Rows are points. The last column is the point's height on a tilted bowl or saddle (a function of degree 2), plus a little noise. Count its main directions that bend up, bend down and stay straight.

Points:
[[ -69  -45  -59  -61]
 [  35   43   34  -65]
 [ -51  -49    0  -14]
 [  15   45  -26  -33]
 [  31   38    2  -44]
 [   9  -59  -55   -2]
 [  48 -102  -42   17]
 [ -44   12   -4   54]
 [ -24   -3   26   48]
 [  -9   70   27  -20]
 [  45   21   40  -41]
 [  38   45   39  -73]
 [   8  -12  121   64]
 [ -14   12   -3   28]
 [   7  -21    9   24]
 [ -24  -41   49   35]]
Directions: 1 up, 1 down, 1 straight

Points:
[[  -9  -18   67   83    7]
 [  20   -5   28   -2   -5]
 [  -3   36   -1   35   -1]
 [ -28   21  -24  -53  -18]
 [  24  -36  -14  -55    5]
 [  -1    6  -22   14   -2]
 [ -15   -4   37  -27   -4]
 [  40  -47  -10   33  -14]
 [  49   35  -17   46    5]
 [ -44   15    3   29  -28]
 [ -25   17  -15   -8  -10]
 [-121   48  -17   46 -121]
 [   8   40   18   71    1]
 [  35   39  -43   20   28]
 [ -67  -22  -47   -8  -24]
 [ -14   -9   31   14   -2]
 [  -1   -3  -56   37    7]
 [  12  -48   -2   -9    9]
 [   0  -20  -29    7    2]
 [  17  -54   37   14   15]
 [ -63   13   10  -17  -36]
 [  -5   20   13    3   -7]
 [  52  -26   37   27  -12]
 [  12  -16  -20   -2    2]]
Directions: 2 up, 2 down, 0 straight

Points:
[[  39  -20   64   23   19  -39    1  -16   -3]
 [ -69  -25   16   -3   -9  -39  -13   -8  -48]
 [  18  -16  -19   -8   16   -5   -6   48   -7]
 [  -1   -5   -2   -4   -8  -14   22  -12  -20]
 [ -14   -3  -24   -7    3   54  -26  -13   -3]
 [ -23   -4   16   37    0  -66  -24  -32  -36]
 [  46   26   16    5  -44  -47  -15   -4  -10]
 [  86   46   24   -7  -13   -4  -50   47   -3]
 [  37   19   20  -44  -44   -2   40    7  -46]
 [  16    3    2  -35   24   45  -11   18  -11]
 [  50  -18   -3  -74    4  -35   21    0   -3]
 [  -1    4   44   20   49  -12  -18   30  -10]
 [  -2  -11   17   23   16   28   -6    2  -34]
 [  13   -7  -55  -33   33   14   39  -35  -18]
 [ -14    9    7  -20    0   -8    2  -32  -26]
 [ -64  -24  -39  -43   37  -34   37   -7  -43]
 [ -13    0   14    3   -7    6  -56  -44  -47]
 [ -20   21    0  -18   56    4    8   34  -38]
 [  19  -63   -5  -42  -32    4  -16   -3    1]
 [ -46  -18    7  -15  -14  -11  -41   16  -21]
 [  35   -3   13   -1    3   -3  -49   26    4]
 [  -1  -33  -33  -25   -1  -17   54  -43  -36]
 [ -21  -75    2  -95   -8  -57   12  -10  -59]
 [ -32   61  -21   -2    8  -23   -2  -50  -63]
 [  27   37    7   54  -43  -21   29    3 -108]
 [   6   -8   21  -14   -3   16  -56  -43  -17]
 [  39  -49   27   18   -6  -70  -26  -42  -24]
 [ -82  -34  -13   25   14   39   33  -89 -110]
 [ -45  -31  -59  -30    6   -6  -39  -31  -54]
 [ -15   -1   -1   -1   22   -9  -23  -33  -30]
 [ -28   29  -14  -45  -11   28   47   25  -38]
 [ -46   18  -34  -24   -8  -13  -37  -53  -66]
 [ -22  -17    7   -5  -22  -24   47   31  -24]
 [ -26  -47  -52  -49  -27   19  -14  -84  -33]
 [ -54  -14  -36  -21 -121   32   43   46   -9]
 [ -12   -9    0  -18  -11   15   -9   -8   -7]
 [ -42   -3   29   15   12   33  -30  -17  -59]
 [ -65  -46   34  -19  -42    3   27   -4  -37]
 [  30   19    2   50  -13  -15   35   21  -71]
 [ -73   19  -16  -35  -17  -61  -32  -15  -24]
 [  38   24  -11  -26  -17   32    0  -11   -5]
 [ -50   35   21   45  -25  -13   32   21 -101]
 [  -8   53  -29   30   54   32   -5   21  -96]
 [  30   -3  -38  -10  -55    4   48  -13  -40]
 [ -19   -5   -8   -5   12  -16    0  -24  -23]
 [ -25  -16    1  -33    4  -10  -22   26    3]
 [ -29  -64  -33   21   11   35   -7   -8  -16]
 [  35  -30  -14  -39  -28   53   23   41    5]
 [ -47   10  -13    5   -6   42  -23  -34  -50]
 [ -29   -1   62  -23  -19   34   20  -58  -82]
 [  11  -11    4   65  -15   69   35   20  -79]
 [ -17   -9    7   64   33  -28   25   36  -42]
 [   7    9  -19  -11    5   29  -15  -30  -10]
 [  -4  -11   -4  -22  -24   15   18  -16  -12]
 [ -31  -19   26   18   -2    4  -18   36  -32]
 [  -9   -4  -52  -88   19   23  -29   49  -25]
 [  30  -17  -12    0   11   10  -33  -50  -12]
 [  12  -58   -5   16   31   41    1   16   -8]
 [  19  -15  -34    7   24   63  -20   22  -14]
 [  55  -30  -10  -23   18   12   38    9  -22]
 [ -27    4  -46   41   35   21  -48   -3  -93]
 [  29   42    7    7    1   -5  -34    4   -7]
 [  -3   54  -54  -13   47  -52  -25  -38   25]
 [  -5   11   52   60   34  -13  -41   61  -58]
 [   1  -40    3  -19  -10   17    4  -78  -37]
 [ -67   48    8  -19  -33  -45   46   23  -29]]
Directions: 1 up, 4 down, 3 straight
